Rows are points. Two turns around zero, p and q, are shown by what they do to some points. Where does a point land after both, in the order given? Backwards means that the second turn is done in reverse. Each puzzle has new turns, and all numbers are rounded.

Turn p:
44; -6 => 44; -4
-5; 21 => -6; 21
-19; -35 => -18; -36
6; -16 => 7; -16
-25; 36 => -26; 35
Turn q:
-33; -34 => 4; -47
22; 3 => 12; 18
11; 31 => -16; 29
Where do these land?
q, then p: -2; 24 => -20; 14
q, then p: 26; -46 => 52; -9
p, then q backwards: 18; 9 => 19; -7
q, then p: -37; 30 => -47; -10
q, then p backwards: -5; -17 => 9; -15

Turn p:
7; -18; -21; 11 => 0; -16; -25; 5
32; 14; 17; -29 => 27; 21; 8; -33
-10; 13; -21; -29 => -14; 33; -15; -5
-17; -19; 27; 30 => -11; -37; 26; 11
-12; 10; -1; 17 => -2; -1; 7; 22
Turn q:
-1; -19; -48; 1 => -23; -9; -42; -16
13; -9; 42; 6 => 37; -9; 25; 3
8; 9; -33; 7 => -12; 17; -29; -4
-5; 15; 17; -21 => -7; 8; 29; -3
-14; 4; 22; 7 => 6; -7; 17; 19
Where do these land?
q, then p: -5; 19; 13; 18 => 19; -8; 10; 19
q, then p: -15; -23; 7; -9 => -15; -20; -1; -16
q, then p: -2; 25; 19; -12 => 10; 4; 32; 3
q, then p backwards: 22; 9; 10; 18 => 21; 23; -6; 1
p, then q: -8; -24; -23; -40 => -52; 2; 1; -6
p, then q: 22; -14; -44; 30 => 1; -3; -58; -12
p, then q: -14; 8; 19; -4 => 6; -2; 22; 12

Turn p:
9; 9; -1; 10; 9; 10 => 3; 16; 9; -7; 6; -4
-31; -14; -8; -6; -12; 7 => 0; -11; -6; 9; -11; 33
-13; 11; -1; 9; 10; 10 => -5; 12; 5; -11; 7; 15
20; 9; 8; -2; -23; 8 => 2; 0; 13; -6; -25; -18
-15; 0; 1; -25; 2; 2 => 7; -13; -18; -12; -4; 12
14; 7; -5; 1; 7; -47 => -25; -2; -23; 14; 15; -31
11; -5; -7; -3; -1; 3 => 10; 4; -2; 6; -4; -7
5; -18; 13; 16; 8; 7 => 8; -6; 22; 8; 15; 0
Turn q:
15; -4; -5; 9; 1; -1 => 2; -11; -1; 11; 7; 6
-16; -1; 9; 7; 32; 15 => -21; 6; 16; -2; 17; -25
11; 12; -9; -2; -11; 11 => 2; 3; -17; -2; 10; 14
-24; -10; -8; 14; -4; -8 => -15; 3; -1; 13; -23; -10
-1; 0; 11; 8; -10; -4 => 3; 9; 7; 8; -6; 8
17; -6; 7; -48; -7; 4 => 18; -14; 2; -44; 1; 16
-3; 9; -5; 12; 0; -17 => 10; 4; -6; 17; -6; -9
Where do these land?
p, then q: 7; 15; 6; -16; 12; -20 => 6; -17; -11; -7; -15; -20
q, then p: 0; -11; -19; 26; 13; 13 => -13; 1; 4; 17; 19; 26
p, then q: -13; 1; 23; 5; -19; 23 => -6; 9; 22; -21; -4; 24
q, then p: 17; 1; -7; -2; 2; -13 => 12; 3; 5; 14; 5; -10
q, then p: -4; 16; 9; 2; -5; 4 => -5; 12; -3; -14; -1; -6
q, then p: -21; -33; -3; 9; -22; -16 => -13; -16; 23; 12; -33; 14
q, then p backwards: 15; -12; -13; 1; 11; 10 => -12; -9; 16; -3; 5; -16
p, then q: 4; 16; -7; -16; 2; 2 => 9; -5; -19; -9; -5; 1
q, then p: -5; 8; 11; -9; 6; -2 => -2; -4; -7; -10; 0; -12
